Each row of a before or after table is a point. The points were changed in one or more steps. Then noise was added and the rows were shuffled. The steps act on columns, c1 being the first. What was done? A step turns or swaps two columns, mirrors them in a line or flattens them onto one, adds a multiple of one to another, or multiplies or shifts one. Angles are multiples of 10 degrees, from the lower column toward the higher: turns from -170 to 170, lines from 10 to 170 but not 90. Use the fewest steps. Two steps may share a column if one is a turn and the other turns, adds or multiplies; they go together, in the order done. Otherwise the lowest column goes first.

Before (11 x 2)
[[-12  -3]
 [-24 -18]
 [ -6  -1]
 [ 54  -8]
 [ 10  42]
 [-25  -8]
 [ -6  -3]
 [-30 -13]
 [-25  -2]
 [-17  46]
 [-34  -9]]
After (11 x 2)
[[ -9  -2]
 [-50 -16]
 [ 53  49]
 [-44  -8]
 [ -6   0]
 [-37  -7]
 [-29   1]
 [-15  -2]
 [ 72  43]
 [ 43  -4]
 [-48 -13]]
Steps: add 1.5 times c2 to c1

Before (9 x 6)
[[ 28  -9  10  -5 -16   5]
 [ -6  19  12   2 -16  18]
 [  3 -14  -7 -10   5 -18]
 [  1  -5  11   2  11  25]
 [  6   0 -16  18  -7  10]
 [ -3 -23   8   1 -19  23]
 [ -5  -2  15  -2   1   8]
 [ 14 -22  22  20  21 -22]
 [ 32 -13  16   5  95 -21]]
After (9 x 6)
[[ -3  -9 -32   5  20   3]
 [ 20  14  45  22  11 -29]
 [-26  -8  19  20   0  -7]
 [-11 -11  24 -10   7  23]
 [  2  -9  30  -5  -2   1]
 [-15 -29  15  -8   8 -15]
 [ 10 -25  21   4  -2   4]
 [ -1  12 -15   2 -12 -19]
 [ 75  15  32  61 -29 -19]]
Steps: turn c4 and c5 by 110 degrees; turn c1 and c4 by 110 degrees; turn c2 and c6 by 70 degrees; multiply c3 by 2

Before (8 x 11)
[[  6  29 -48   2   7  11 -32   3  11  -3 -33]
 [-26 -28  14 -22  -1   8 -62  13  14   7 -27]
 [-19 -20  39  35  45 -10 -30  -1 -10  16  -4]
 [ -6  11 -55   9  -9   7  13   6  38  34  11]
 [-36   4 -43  11   9  20 -37 -25  11 -28  40]
 [ 57  -3  55 -13  31  52   4   7 -44  36 -37]
 [ 53 -21  10  39 -26  62 -11  40   9   7 -33]
 [-31   8  24  11  -8  24  33  -1  26 -42  31]]
After (8 x 11)
[[ 52  -3  51 -13 -18 -56 -26  25 -44  35 -62]
 [-28   9  24  11  31 -25 -15 -12  27 -42  61]
 [  5  28  11   1 -29  47  15   5  11  -3 -31]
 [ -8  11   7  10  16  55  -2   3  37  35 -12]
 [-25   5  20  12 -34  42  17 -35  11 -28  60]
 [-17 -20 -10  34 -53 -39 -16  -7  -9  15 -14]
 [-30 -27   9 -22 -47 -14  41   3  14   6 -32]
 [ 37 -21  62  38   9 -10  27  56   9   7 -38]]
Steps: turn c1 and c8 by 20 degrees; turn c3 and c6 by -90 degrees; turn c5 and c7 by -130 degrees; add -0.7 times c10 to c11
